Each row is a point. The points of each table are mixes of a few directions, plus a little noise. Count the directions of each table, and those that both share. Where both have some left over, give the other angles between the two spaces (their principal angles), to ten degrees, smallest first.

First (4 x 3)
[[ 8.3 -7.6 -0.2]
 [-1.6  1.5  0.0]
 [-0.9  0.8  0.1]
 [-5.8  5.3  0.1]]
Second (5 x 3)
[[ 1.2 -8.6 -1.0]
 [-1.3  9.6  1.1]
 [-0.8  6.5  0.8]
 [ 0.5 -3.5 -0.4]
 [ 0.5 -4.0 -0.4]]
Directions: first 1, second 1, shared 0; angles 40

First (10 x 8)
[[ 0.5  5.0  0.7 -4.0 -1.5  0.8  5.2  4.9]
 [ 0.0 -0.2  0.0  0.2  0.1 -0.1 -0.2 -0.3]
 [ 0.8  8.3  1.2 -6.6 -2.5  1.4  8.5  8.3]
 [-0.3 -3.9 -0.6  3.1  1.1 -0.7 -4.0 -3.9]
 [-0.4 -4.3 -0.6  3.3  1.3 -0.7 -4.4 -4.2]
 [ 0.2  2.5  0.4 -2.0 -0.8  0.4  2.6  2.5]
 [-0.3 -3.2 -0.5  2.6  1.0 -0.7 -3.4 -3.2]
 [-0.8 -9.4 -1.3  7.4  2.8 -1.6 -9.6 -9.2]
 [-0.4 -4.4 -0.6  3.3  1.3 -0.7 -4.5 -4.3]
 [ 0.9  9.6  1.3 -7.5 -2.8  1.6  9.9  9.5]]
Second (10 x 8)
[[ 0.1  0.6  2.0  1.6  0.7 -2.0  1.1 -0.4]
 [ 3.3  2.1 -2.5 -2.0  2.0  5.0  3.9  5.2]
 [-5.6  6.6  8.1 -2.5 -6.4 -9.9  3.8 -0.7]
 [ 3.2 -5.9 -5.5  2.7  4.3  6.0 -4.4 -1.3]
 [ 2.1 -5.7 -2.7  4.5  4.0  2.4 -4.3 -3.2]
 [ 3.9  3.3 -1.6 -1.8  2.5  4.6  5.7  6.2]
 [-0.9 -2.3  1.7  3.2  0.6 -2.9 -2.3 -3.6]
 [-2.5 -0.6 -3.5 -5.0 -4.0  2.4 -3.6 -0.1]
 [-5.4  2.9 -1.6 -8.9 -8.3  0.0 -2.2  0.9]
 [ 1.8 -0.9  5.6  8.2  4.8 -5.6  2.2 -2.9]]
Directions: first 1, second 3, shared 1

First (11 x 14)
[[ -3.7   2.2   2.0  -2.3  -0.2  -0.7  -5.6   1.5   0.3   3.1  -1.0  -1.9
    4.1   2.7]
 [ -6.6   5.9   4.4  -3.7  -0.7  -2.7  -9.0   3.3   0.6   4.2  -2.5  -3.9
    7.2   4.8]
 [  0.1  12.5   6.6   1.2  -1.3 -10.7   4.8   3.9   0.2  -7.5  -5.7  -4.5
    1.9   1.0]
 [  1.7   1.2   0.4   1.3  -0.2  -1.6   3.4   0.1   0.1  -2.8  -0.5   0.1
   -1.5  -1.1]
 [  3.8  -4.0  -2.9   2.1   0.4   2.2   5.0  -2.2  -0.3  -1.8   1.6   2.4
   -4.2  -2.8]
 [ -7.1   5.0   4.1  -4.1  -0.6  -2.0 -10.2   3.2   0.5   5.2  -2.0  -3.7
    7.6   5.0]
 [  7.3 -10.3  -7.1   3.8   1.2   6.2   8.5  -4.9  -0.6  -2.4   4.4   5.8
   -8.6  -5.5]
 [  2.8  -0.2  -0.7   1.7   0.0  -0.6   4.5  -0.6  -0.1  -3.0  -0.1   0.8
   -2.5  -1.7]
 [ -0.3 -12.8  -6.8  -1.2   1.4  11.1  -5.0  -3.8  -0.2   7.8   5.9   4.5
   -1.8  -1.0]
 [  0.4  -0.3  -0.1   0.2   0.1   0.1   0.5  -0.2  -0.1  -0.2   0.1   0.2
   -0.4  -0.2]
 [  2.0   0.7   0.0   1.2  -0.1  -1.2   3.5  -0.2  -0.1  -2.5  -0.4   0.2
   -1.7  -1.1]]
Second (10 x 14)
[[  4.6   4.7  10.8  -1.8  -0.1   3.0  -0.1  -0.9  -3.9   2.2   7.9   7.4
    0.3  -0.5]
 [ -1.6  -2.1   2.4   0.4   1.0  -1.2   4.7   9.3 -10.0   3.7   5.0   0.9
    2.4  -2.5]
 [  2.9   0.7  -4.8   7.3  -3.1  -1.7  -6.4  -1.5   7.6   1.0  -5.4  -2.6
   -4.4   0.8]
 [  2.4   1.8   1.7   3.4   5.6   2.0  -2.7   1.4   5.2   5.9  -8.1  -2.7
   -7.2  -3.1]
 [ -2.4  -2.1  -2.6   0.5   0.8  -1.3   1.6   3.1  -1.9   0.6  -1.3  -1.9
    0.4  -1.1]
 [  0.6   0.8   2.2   1.6   6.3   1.7  -0.1   3.2   1.6   5.6  -6.2  -2.2
   -5.3  -3.7]
 [ -3.9   0.0  -3.1  -0.8  -8.2  -3.7  -0.9  -4.2  -3.1  -6.8   7.6   6.1
    5.7   1.7]
 [ -4.6  -3.7  -6.0  -4.6  -2.1  -1.6   3.3  -2.6  -0.9  -6.5   1.0  -2.3
    5.5   2.9]
 [  6.0   1.2   5.0  -4.2  -3.1   2.9   1.0  -4.1  -0.1  -3.4   7.4   1.3
    4.5   6.2]
 [ -4.0  -1.3  -5.6  -1.7   3.1  -0.2  -0.3  -3.8   5.6  -2.2  -8.0  -3.9
   -1.9  -0.7]]
Directions: first 2, second 5, shared 0; angles 90, 90

First (11 x 24)
[[  0.2  -0.5   2.6  -4.7   0.5  -3.2   1.4   2.2   4.0   6.9   2.6  -0.2
   -0.1  -3.2  -3.2  -1.0   2.1   1.9   3.0  -4.7   2.5   8.0   5.2  -3.6]
 [  5.4   0.2   4.4  -1.3  -3.3  -2.1   9.0   2.5   5.9  -3.6   1.0  -2.5
   -4.9   0.9  -8.0  -2.3   4.3   3.3  -0.4  -5.1   1.6   2.6   4.6  -3.1]
 [  2.3  -2.1   0.2  -1.7  -2.1   0.3   0.8   2.0   3.3   3.0   3.6   1.2
    1.5  -2.3  -1.5  -0.9   0.2   0.9  -1.8  -2.5  -0.4   0.0  -1.5  -2.1]
 [  0.6  -3.3  -2.6   3.9  -6.0   6.1  -2.1   0.2   2.5   1.6   5.9   6.7
    2.3  -1.1  -1.2   1.0  -0.3  -0.5  -7.6  -0.1  -3.4  -7.3  -5.8  -0.8]
 [ -8.3   2.2  -2.3  14.1   0.2  11.3  -4.2  -9.8  -5.6  -7.0  -5.2   6.1
   -7.3   3.4   0.6   7.2   1.4  -1.6   0.3   5.4  -5.6  -1.3   7.2   3.1]
 [  6.8  -1.6   1.7  -2.8   5.4  -1.3   2.7  -2.6   0.1  -3.1  -3.2  -6.6
   -3.1  -5.8   2.8  -0.2  -2.8   3.0   8.7  -2.9  -3.7   8.0   4.5  -3.4]
 [ -0.6  -0.7  -2.3   6.1   0.3   6.0  -2.6  -4.9  -2.9  -4.5  -1.9   1.7
   -1.9  -0.2   3.0   3.0  -1.8  -0.7  -0.4   2.8  -5.1  -3.1  -0.8   1.2]
 [ -1.6   0.5  -3.1   0.1  -0.4  -0.6  -3.8   1.1  -3.6  -0.9  -0.2   0.3
    4.7   2.9   4.3  -0.7  -2.4  -3.1  -4.3   4.6   1.0  -8.3  -8.6   4.0]
 [ -8.2   2.7  -0.9   4.5  -2.2   2.5  -3.0  -0.8  -1.8   1.5  -0.4   5.4
   -0.3   4.9  -1.9   1.9   3.2  -2.4  -4.0   3.0   2.5  -2.7   0.9   3.1]
 [  5.6  -0.8   0.1 -13.9   5.4 -11.9  -0.3   6.6  -1.2   4.6  -0.2  -9.4
    8.4  -3.1   6.5  -5.8  -5.5  -0.6   4.0  -0.3   4.9   0.8  -8.5   0.2]
 [ -2.5   3.2   1.9  -4.6   2.2  -6.7   1.9   2.9  -0.8   1.3  -2.4  -3.4
    0.5   3.3  -1.4  -2.0   2.0  -0.8   2.0   0.1   6.1   2.8   2.0   1.6]]
Second (8 x 24)
[[-17.2   3.6  -0.3   7.8 -10.6   5.9  -4.0   2.4   3.6  11.3   7.5  17.1
    0.2   8.4 -11.5   3.3  10.9  -3.1 -13.1   1.2   6.9  -4.0   4.3   2.2]
 [  8.8  -1.9   0.3  -4.1   5.6  -3.0   2.2  -1.3  -1.9  -5.9  -4.0  -9.0
   -0.2  -4.3   6.1  -1.7  -5.7   1.7   6.8  -0.7  -3.6   2.0  -2.2  -1.2]
 [  6.4  -1.3   0.2  -3.0   3.9  -2.2   1.6  -0.8  -1.3  -4.0  -2.8  -6.4
   -0.1  -3.1   4.4  -1.2  -4.1   1.2   4.7  -0.3  -2.5   1.4  -1.5  -0.8]
 [  7.1  -1.5   0.0  -3.3   4.3  -2.4   1.7  -1.1  -1.5  -4.7  -3.1  -7.1
   -0.1  -3.4   4.7  -1.3  -4.5   1.3   5.4  -0.5  -3.0   1.6  -1.7  -0.9]
 [ -2.9   0.6  -0.1   1.4  -1.7   0.9  -0.7   0.4   0.5   1.9   1.2   2.8
    0.0   1.4  -1.9   0.6   1.8  -0.4  -2.1   0.2   1.1  -0.7   0.6   0.2]
 [  7.0  -1.4  -0.1  -3.2   4.2  -2.3   1.7  -1.0  -1.5  -4.5  -3.1  -6.9
   -0.1  -3.4   4.6  -1.5  -4.4   1.3   5.2  -0.5  -2.8   1.6  -1.7  -0.9]
 [ -3.8   0.8  -0.1   1.7  -2.4   1.3  -0.8   0.6   0.8   2.4   1.5   3.8
    0.1   1.8  -2.6   0.8   2.5  -0.7  -3.0   0.3   1.6  -0.9   1.0   0.5]
 [ -5.4   1.2  -0.2   2.5  -3.3   1.9  -1.3   0.7   1.2   3.6   2.4   5.4
    0.0   2.5  -3.6   1.1   3.4  -1.1  -4.2   0.5   2.3  -1.2   1.4   0.7]]
Directions: first 5, second 1, shared 1
